Each row of a before or after table is a point. One or more steps were done to the points. Then noise was added and the rows were shuffled. The steps act on columns, c1 being the first. What was done? A step turns or swaps two columns, mirrors them in a line or flattens them onto one, adds a multiple of one to another, or multiplies or shifts one. Angles are multiples of 10 degrees, from the lower column toward the higher: turns from -170 to 170, lines from 10 to 170 but not 90. Use the fewest steps. Two steps may share a column if one is a turn and the other turns, adds or multiplies; they go together, in the order done. Otherwise the lowest column goes first.
In the rows, 128 means zero.

Before (9 x 2):
[[126 144]
 [150 135]
 [127 158]
 [ 78  63]
 [ 92 102]
 [162  93]
 [ 69  60]
 [135 105]
 [148 217]]
After (9 x 2):
[[183 115]
 [148 138]
 [111 116]
 [146 134]
 [153 117]
 [ 87 102]
 [167 160]
 [ 98 101]
 [169 130]]
Steps: shift c1 by 20; multiply c2 by 0.4

Before (9 x 4):
[[123 151 135 196]
 [141  60 134 134]
 [ 79 159 160  59]
 [ 68 182 112 159]
 [112 183  29  70]
 [102 157 104 161]
 [ 49 114 141  99]
 [148 169 162  69]
 [ 72 104  92 174]]
After (9 x 4):
[[200  77 124 142]
 [103 193 139 122]
 [162  85 176 102]
 [182 134 178 114]
 [169 111 119 143]
 [128 106 124 158]
 [199 115  40 107]
 [192 157 139 160]
 [101  82 128 102]]
Steps: turn c2 and c3 by 160 degrees; turn c1 and c3 by -150 degrees; multiply c4 by 0.4

Before (10 x 9):
[[133 169 177  91 114 123  95  74 119]
 [179 159 154 152 145 191 148 131  99]
 [184 177 118 143 152 136  98 119  97]
 [117 133 136  86 141  89 161  88 133]
 [106 142  96 146  87  99 138 187 145]
 [130 141 133  37 112 117 112 110 114]
 [ 42 141  84 157 137 126 116 227 105]
 [ 84 125  63 150 108 139 113 154 152]
 [ 87 143 106  85  84  91 149  96  90]
 [194 105 161 171 147 163 105 130  91]]
After (10 x 9):
[[142 175 177 153 116  93 152  87 118]
 [182  79 160 121 148 171  40  95  90]
 [167 116 155 165 145 189 111  79  98]
 [141 220 134 110 112 113 248 118 114]
 [136 116  96 148  87 137 110 197 147]
 [ 35 105  84 150 137 196  73 197 105]
 [ 98 105  63 133 108 145  79 147 151]
 [109 169 136 118 142  71 224 123 135]
 [167 130 117 179 152 141  76 105  97]
 [118 174 107 127  85  93 213 114  90]]
Steps: add -0.7 times c5 to c1; add -1.5 times c4 to c7; turn c2 and c4 by 70 degrees; add -0.5 times c9 to c6; turn c6 and c8 by -40 degrees

Before (8 x 14):
[[124 125 154  96 132  79 139 138 164  88 161 101 151 147]
 [118 149 131 141 195 139 157  89 157 148 158 123 107 158]
 [113 155 141 125 121  97 125 119 177  90 114 122 138 136]
 [152 108 139 101 153 163 175 168 121 150 127 163 121  92]
 [148 112 165 130 191 150 176 143  99 173 124 153 150  80]
 [ 89 178 164 122 133 123 125  97 151  80 164 124 146 150]
 [127 160 152 168 152 167 142 115 162 108 147 107 139 149]
 [150 143 184 109 159 114 155 115 129 124 141 117  84 107]]
After (8 x 14):
[[211 117 164 149 227  88 178 146 104 138 125 153 127  93]
 [129 124 154  79 134 125 144 136 130  83 166 100 133 180]
 [188 136 130 123 252 162 156  91 162 128 162 120  93 126]
 [176 131 183 113 173 105 152 117 116 109 139 116  65 139]
 [103 147 165 114 156 147 124  96 138  84 166 129 126 139]
 [108 142 144  97 123 128 124 121 162  96 113 117 117 159]
 [148 137 151 132 169 162 140 119 179  98 145 105 116  96]
 [174 117 139 115 157 107 172 174 103 120 127 166 104  81]]
Steps: multiply c5 by 2; turn c1 and c5 by -30 degrees; multiply c2 by 0.4; turn c4 and c9 by 40 degrees; turn c6 and c14 by -70 degrees; add -0.7 times c7 to c10; shift c13 by -20

Before (14 x 24):
[[155  88 101 141 163 119 160 157 140 176 125 178  95 119  98 103 171 175
  123 120 175  76 158 138]
 [104 137 199  95 161  73  83 149 171  98 104 138 121 103  96 134 126 148
  132  86 110  96 101 104]
 [130 117 172 107 114 154  71 119  72 147 179  81  68 158  69  67 121 151
  114 159 170  60  80 134]
 [116 170 175  84 159  94 116 161  72 158 147 115  68 182 127 109 116 137
  113 166 177 126 144 157]
 [124 136 147 146  77  65 141 126 139  91 142  94 166  80  94  92 172 163
  144 138 207  85 168  67]
 [ 77 155 155 121 153 124 161  64 139 117 151 161  60 147 135 133 168  85
  158 144 110 146  86  90]
 [ 70 123 122 110 138 173 124 162 103 108 128 110 128 167 153 133 117 105
  162 129 120 153 114  68]
 [114 148 121 129 157 109 134 142 148 130 113  92 142 120 173 151  81  97
  177  89 123 101 136  99]
 [132 114 118 139 141  86 120  58 113  96 134 178  58  90 167 145 146 100
  100  97 169 151 186  88]
 [154  98 139  80 134  80 143 156 155 178 187 158  84 100 125 135 107 143
   84  96 159  60 107  96]
 [ 60 155  99 160  70 118 115  77 139 179 157 180 163 162 141  66 108  73
  113  80 133 158 125 138]
 [151 135 162 106 144  71 123 162  78  89 189  90 166 179  88 150  84  84
  101 120 204  64  97  75]
 [100 141 122 165  75 125 138 145 100 115 104 102 161 163 119 103 120 160
   94 175 204 109 109  97]
 [162 174 110 125 147 148  82 144 145 186 147  96 149 133 110 134  93 105
   91 157 106 122 146 125]]
After (14 x 24):
[[ 65 125 120  89 113 170 124 164 102 109 128 110 133 165 124 103 118 106
  100 122 115 147 115  69]
 [138 114 124 148 183  85 114  59 111  90 127 180 149  95 134  81 147 108
  178  92 168 149 111  92]
 [101 142 126 221 110 126 139 140 101 110 103  99 113 160  94 156 121 170
  146 170 206 104 179 103]
 [110 141 195  45 111  77  76 146 174 102 104 138 132 103 160 150 118 147
  123  85 115 101  95 101]
 [151  80  96 164 156 120 166 154 141 181 124 177 141 119 109 173 164 175
  144 118 183  72  88 135]
 [165 175 112 115 151 145  85 140 151 187 146  89 118 133 147 138  89 105
  157 159 104 124 110 129]
 [129 114 166  75  77 150  71 117  71 142 182  79 156 165  76 222 120 148
  160 152 182  56 139 135]
 [ 64 161 109 203 126 116 109  74 137 176 164 178 115 157  33 163 107  77
  134  80 133 159 187 141]
 [ 76 150 154 108  84 128 156  59 140 117 148 157 156 146 126 120 160  87
  128 145 111 150 103  93]
 [115 145 117 127 138 114 134 144 138 132 108 100 130 120 140  71  78  97
   81  97 126 102  98 105]
 [149 131 160  72  99  71 121 160  71  95 184  90 119 179 176 141  86  81
  146 120 203  66 109  76]
 [118 174 180  15 136  92 120 168  75 159 148 110 150 188  94 148 111 137
  165 171 179 128  94 154]
 [125 132 144 168 164  64 148 125 145  91 140  94 115  82  92 191 171 166
   99 140 210  87 180  65]
 [152  98 136   8 114  78 145 154 152 178 188 154 138  98 139 119 105 136
  182  96 157  58 124  92]]
Steps: multiply c4 by 2.5; turn c5 and c23 by -90 degrees; turn c13 and c19 by -160 degrees; multiply c13 by 0.4; multiply c16 by 1.6; turn c15 and c16 by -120 degrees

Before (12 x 64):
[[ 70 172 140  89 155 160 132 131 122 131  96  79 145 119 102 127 143 111
  155  69 149 184 138  98 127 119 140 160 136 162  54  92 197 168  84 103
  176 132 109 100 163 133  42 156 112 147 119 152 163 106 182 122 159 111
  190  64 166 117 107 100 152 106 132 168]
 [100 148  75  78 135 170 111  85  89  75  73  98 172 116 173 105 134 108
  144  97 150 174 142  78 157  76 161 155 154 103  69 105 174 112 159  72
  110  96  96 109 161 179 115  50 145  99 156 118 110  77 165 117 139  79
  175  75 154 127 117 126  77 156 156 146]
 [166 124 128 153  90 155 135  94 162 117 158 136  95 118 143 174 145 151
   95  86 115 110 132 155  73 148 100 142 139 159 142 132  90 131 127 136
  129 114 194 138 116 125 153 125 125 102 170 125 123 148  33 142 122 171
   97 187 138 123 111 114 146  85 146 119]
 [129 146 203 125  82 128 197 166 178 134 111 132 110  95 136 140  80  83
   67  66 138 108  96 137  98 117  80 149 118 154 152 135 100 123  98 169
  149 136 122 115 110 113 157 116  85 116 197 136 189 162 104 154 141  92
  146  96 100  71 134 105 148 124  68 115]
 [186 171 129 140 108 124 141 118 135 132 138 193  91 102 103 126 117  92
  120 105  87 134 104 160 106 198 107 144 131 136 160 138 132 108 109 129
  109 125 180 132 100 157 164 139 122 111 158  88 140 158  81 150 124 154
  127 153 112 122 134 103 121  76 102 133]
 [170 109 112 196  95 114 117 110 140  86 149 152 120 179 134 138  92 123
  107 146  80 117 138 138  82 186  88 123 156 173 143 120 102  79 154 111
  104 126 174 142  97 139 146 137 163 109 177 101 131  98  85  79 138 170
  134 161 128 158 142 163 120 101 130  87]
 [ 82 160 128  88 187 177 148 147 140 115  79  82 115 144 134 116 155  58
  176  70 110 138  63  59 100 140 170 114 125 166  88  79 189 155  96 110
  156 170 107  70 202 117  86 117  89 129 118 157 168  81 174 123 129 110
  178  82 170 101 122  84 144 108 125 162]
 [109 146  87 163 107 158 102  65  95  37 117 151 216 147 209  79 157 161
  138 140  97 143 195 109 176  82 195 109 115  78  99 102 125 109 190  92
   86  42 179 145 141 181 116  91 191 102  98  65  93  54  92  93 117  70
  135 140 167 195 158 151  70 156 148 118]
 [117 176 151  82 119 153 153 140 179 112 111 162 115 131 138 136  77  96
  112 104 189  90 133 118 131  96 109 148  99 133 107 148  96 132  63 167
  114 151 137 103 123 135 151  91 114 136 228 147 193 153 102 185 169 101
  121  89  93 119 125  61 168 114  85 145]
 [ 98 148 141  94 111 148 162 132 170 114  75 170 106 130 110 166  89  68
  104  72 136 116 121 164  96 122  97 162  97 159 149 124  83 112  60 172
  153 150 155 165  91 142 184 116 126 121 168 147 126 186 135 155 124 122
  119 117  74 101 114  76 145 119  93 108]
 [142 157 157 108 111 143 158 142 171 117 126 169 125 108 121 137 116  67
  105  86 153 119  73 123  93 152  93 175 125 162 167 161  69 133  67 151
   95 185 155 138  77 132 131 117 114 158 154 165 131 156  88 171 156 120
  133 104  86  74 125 124 152 131  94 121]
 [157 126 156 163 120 136 117  67 161 123 160 157  71 104 134 109 102 156
   98 150  72 108 120 152 110 152  91  97 156 174 175 130 105 122 136 108
   59 172 173 175 101 146 134 114 128  97 148  78 141 106  94 112  85 155
  101 165 121 133 172 138 140  88 127  74]]
After (12 x 64):
[[173  79 111 195 102 115 115 108 140  84 150 156 119 178 133 138  89 118
  122 149  82 119 108 139  82 187  88 130 156 177 140 122 100  76 152 114
  104 127 173 141  98 146 120 136 166 112 175 104 123 100  84  79 140 167
  138 163 131 158 144 165 123 101 127  90]
 [168 115 129 147  97 152 132  94 164 118 154 134  97 115 138 170 147 151
  104  84 113 113 117 156  69 154 100 135 138 166 143 130  88 129 124 136
  127 110 196 130 115 141 105 130 124 103 174 125 139 147  32 141 125 173
  102 187 126 123 110 113 147  83 147 121]
 [ 99 177  74  81 110 174 109  88  87  77  73  98 173 116 173 108 134 106
  166  93 149 178 118  80 166  72 160 126 153 100  71 106 172 112 159  69
  114  98  93 108 159 138 148  47 147 102 155 119 165  74 158 117 138  82
  173  73 123 132 118 123  75 153 153 145]
 [117 251 149  85 119 158 156 136 174 115 110 161 118 133 137 136  81 102
  120 106 189  85 116 117 132  97 113 220 101 134 112 143  98 133  69 170
  112 151 134 104 122 132 104  87 116 138 229 151  55 153 103 186 166 101
  121  90 107 117 124  61 168 111  81 150]
 [158 126 157 163 114 134 112  62 163 122 158 156  70 102 133 108 102 150
   85 150  74 109 135 151 113 155  88 113 158 177 176 130 103 122 134 106
   62 173 173 177  99 134 114 113 124  97 149  76 115 105  90 116  81 156
  100 170 125 131 178 138 138  88 127  76]
 [186 234 131 141 104 121 143 117 132 133 139 195  85 101 103 126 121  94
   88 102  85 136 140 160 103 196 109 161 128 135 163 140 132 108 110 129
  111 128 176 134  93 151  84 138 119 112 161  86 107 162  85 148 125 155
  125 152 128 125 134 102 120  75 102 136]
 [139 199 159 109 116 138 156 145 171 116 130 169 125 105 125 138 116  69
   28  84 152 120 181 122  94 150  95 201 126 162 163 158  70 133  68 144
   94 183 149 136  76 136 109 118 111 159 157 164  98 157  92 170 154 120
  135 103 156  73 122 121 150 132  95 119]
 [ 71 240 139  93 154 162 132 130 120 132  95  80 143 123 104 127 139 109
  168  65 147 182 148  99 129 120 145 168 134 160  55  96 200 165  83 106
  177 132 103 101 160 118 215 155 111 146 114 151 124 104 180 123 160 113
  188  64  72 118 108 103 151 104 128 166]
 [101 184 141  97 108 149 160 128 164 116  73 170 110 131 113 169  87  67
   92  69 134 118 113 163 100 121 101 195  98 158 151 121  87 109  60 175
  152 155 161 171  92 140  74 119 130 119 171 148  91 183 132 162 127 122
  119 115 173 100 117  75 147 119  93 107]
 [ 84 214 132  89 179 180 146 150 143 114  78  81 115 138 139 116 155  58
   81  65 107 138 205  53  94 145 168 123 123 167  87  80 187 152  96 111
  150 176 109  68 201  98 145 117  91 126 112 155 125  80 170 121 129 111
  179  85  73 103 119  83 145 112 121 163]
 [107 173  86 160  89 159 102  68  91  37 117 151 212 144 204  77 158 163
  241 140  99 142  64 103 176  83 196  57 114  75  98 102 129 107 188  94
   86  44 177 144 137 149 166  94 191  99  95  69 181  52  91 101 121  71
  137 138 123 195 156 153  68 158 151 119]
 [129 176 207 124 100 129 198 166 180 132 111 129 106  89 134 140  76  86
   20  67 140 111 149 141  95 120  76 215 118 154 153 134 100 123  95 166
  150 139 117 115 111 147  90 114  87 115 201 137  64 163 104 155 140  99
  144  96 110  71 136 104 147 126  69 108]]
Steps: multiply c2 by 2.5; flatten c5 and c42 onto the line at 150 degrees; add 1.5 times c23 to c19; turn c23 and c43 by 160 degrees; turn c49 and c57 by -140 degrees; add -1 times c49 to c28

Before (12 x 64):
[[104  90 119 111 102 157 192 130  99  90 131 107  96 168 139 170 158 198
  151 177 102  95 148 107 157 101 155 131  66 197 135 168  94  96 185 174
  190 134 107  97 145  49 132 159 111 112  51 168 113  79 128 134  80 155
  158 146 110 134 121 104 147 182 127 148]
 [126 123  83  74 105  96  97  68 185 120 152 124 105  85 118 154 172 151
   78 157  99 152  58 196  90  84 163 146 128 131 116  68 160 107 174 163
  104  70 200 155 133  70 127 126  55 106 152 152  85 138 183 160 140  76
  217 194 113  97 128 156 131  86 155  91]
 [100 129  99 192 181 127 107 102 177 119  92  66  91  79 126  83 123 191
  170  86  74 120  63 196 144 179 192 150  71 114 186  99 121 169  74 162
  111 144 156 155 142 115 168 165 160 140  78 128 132  94 186 154 106  90
  163 161 104 127 157 172  97 125 117 116]
 [ 99 108 190  99  80  61 133 129 127 115 149 116 118 113 129 160 131 123
  188 175 166  84  85 186 179 114  85 137 145  88 161 129 138  83 103 159
  177 161 104 140 106 150  79 186 163 109  89  87 123 126 158 106 159 169
  220 181 170 169 122 147  98 180 101 109]
 [141 171 146  94  89 165 171  48 113 162 203  98 149 135  81 150 161 118
  113 130 113  67 155 159 115  89 155 178  67 125 140  77 115 135  73 107
  198  75  99 162 141 104  90  87 152 209 162 119 139 126 173 158 137 163
  120 119 140  99 180 103 191 180  87 149]
 [105  75 129 167 156 176 168 140 151 148 159 149  46 114 151  83 208 164
  191  75  59 172 162 141 109 111 151 117 182 114  97 163  72 155 105 122
  125  78 128 161 131 129  90 202  67 186  47 134 115  57  87 146  89 151
  198 141 186 189 103 172 176  83 168 114]
 [196 103 189 173  88 158 130  64 133 156 152 101 137 172  93  88 140  89
  127 141 172 139  91 167  86  83 166 121 166 180 149 146 146  95 150  79
  136 171 194 107  99  62 163 148 162 101 142 161 110 150 103 153 110 152
  182 186 104 108 136 158 186 159  83 137]
 [ 92 120 175 191 168 173 180 105 186  81 148 108  63 170 158 103 191  85
  154  80 149 150 162 175  66 112 107 175 144 131 199 151 162 159 128 123
  153 166  82  72 175  61 114 112  86 190 145  98  94 108 159  88 105  79
  126 127 169  88  97 112 118  83  81 111]
 [ 93 100 185 173 120 140 187 106 121 191 203 177 115 137 155 139 102  94
  175 117 159  69 163  97  89 112  90 165 115 122 184  76  88  86 109  85
  128 127 144 170 113  83 102  98 110 182 158 132  84 117 185 118 159 135
  111 105 153 127 148 115  94 119 133 165]
 [151 127  90 136 148  72 128 103 150 147 150 125 125 153  66 174 156 155
  109 132 158  83 152 114 145 130 163 125 135 102 116  69  79 142  84 133
  145  61 182  79 129  66 110 196  87 186 128 118 169  91 105 123  45  91
  154  99 122 168 177  95  98 187 162 158]
 [172 127 162 114 127  99 135  86  82 146 103 109 150  84 165 143 201 111
  105 125 112 125 171 177 109 177 124 132  99 146 141 115  74  79  77  79
  126 106 138 173 182 150 102 100 147 100  48 111 172  65 173 127  93  74
  188 139  86 150 135 189  94 161 141 127]
 [181 117 185  77 135 164 168  55  89  81 123 140  57 110 145 176 128 103
  155  99  93 156  86  84  96 130 182 130 144 127 137 169 114 153 138  98
  156 137 170  75 135 149 192 178  88 201 122 121 133  47  98 153 152 165
  127 209  87 136 135 144 167  99 172  98]]
After (12 x 64):
[[104  59 121 114 104 150 188 130 104 102 133 113  98 176 139 170 161 161
  154 179 108  97 142 105 164 109 151 128  61 202 132 161  99 105 189 174
   65 135 108  93 139  48 133 154 113 115  67 164 113  69 116 140  87 159
  152 144 113 137 125 105 144 183 124 121]
 [131 150 143 100  92 175 167  52 114 160 246 100 143 143  78 155 162 124
  109 128 113  60 157 154 113  59 161 174  66 131 138  74 124 136  73 108
   64 189  97 160 131 104  95  82 153 205 224 121 146 125 136 163 135 168
  120 119 141  94 178 111 190 184  80 134]
 [108  93 131 168 156 177 164 141 152 145 179 153  51 120 150  80 209 142
  188  75  63 176 165 137 105 139 155 122 190 112  96 167  72 161 101 126
  155 174 136 160 138 128  91 202  63 186  32 133 114  58  86 145  86 150
  200 140 184 193 107 178 173  82 168  90]
 [ 89 143 176 183 168 174 178 102 186  82 162 105  67 158 162 106 196 106
  149  86 149 152 160 167  70 101 104 174 142 133 200 160 160 158 121 119
   90  92  78  74 176  55 122 109  82 189 178  99  95 106 138  79 104  86
  119 125 175  91 102 107 116  84  78  91]
 [ 90  98 189 172 124 142 187 107 119 192 242 170 115 138 147 142 104 109
  177 119 165  66 164 101  83  85  97 169 121 125 189  81  86  84 106  90
  124 133 148 161 118  82 105  98 107 189 196 136  94 117 161 118 152 138
  118 108 153 122 148 106  96 119 131 144]
 [120 141  79  78  98 101 100  69 186 120 169 127 107  86 116 148 168 141
   66 155  96 144  57 196  90  54 159 146 137 132 110  68 156 104 174 158
  157 186 199 155 130  69 134 131  59 101 224 159  83 129 137 162 140  81
  219 201 116 104 119 154 125  83 159  72]
 [152  97  88 135 145  77 126  95 152 148 165 132 123 151  55 172 156 140
  120 133 159  91 147 120 148 149 169 129 138  98 119  64  82 142  83 132
  126 200 179  69 132  66 111 202  91 186 105 119 166  91 117 123  41  92
  160 101 123 174 171  95  99 185 168 142]
 [ 95 129 101 192 183 118 107 105 177 114  69  65  88  86 120  88 126 157
  171  87  78 123  60 193 139 128 194 147  72 117 191 100 124 173  79 163
  144 110 156 149 144 109 172 165 159 148  77 128 144  97 205 156  97  89
  165 166 104 132 162 180  97 128 117  97]
 [179 107 162 112 130 100 142  92  80 153  91 110 149  88 168 142 200 125
  107 126 119 130 174 177 107 146 124 132  94 147 141 111  84  75  83  83
  128 139 136 174 179 148  93 102 154  91  39 109 170  66 192 122  94  81
  185 141  95 153 134 186  95 162 145 108]
 [189  95 191 177  87 158 130  59 130 154 167  94 143 175  94  80 146 114
  129 141 178 138  89 173  86 113 171 115 169 181 151 148 151  98 155  86
  107  96 187 104 101  70 167 147 163 103 154 158 106 157  76 147 119 145
  178 179 113 102 135 159 190 163  86 120]
 [172 130 183  70 137 165 164  54  87  88 123 139  59 107 144 176 134 112
  157 103  89 158  87  81  89 143 182 137 145 120 134 162 117 153 141  91
   96 123 169  82 137 150 190 181  85 199 103 125 125  46 109 156 152 160
  127 210  87 139 137 136 168 103 168  84]
 [102  78 186 102  78  69 132 128 124 110 160 111 112 112 129 156 125 130
  186 177 173  94  86 188 184  96  94 143 148  81 154 131 137  84  98 167
   80 115 107 135 112 153  84 192 158 111 118  77 123 130 139  98 167 169
  226 171 176 167 124 153  96 180  94  88]]
Steps: add -0.5 times c62 to c2; multiply c11 by 1.6; multiply c18 by 0.4; turn c26 and c51 by 40 degrees; add -1 times c26 to c47; turn c37 and c38 by 170 degrees; shift c64 by -20
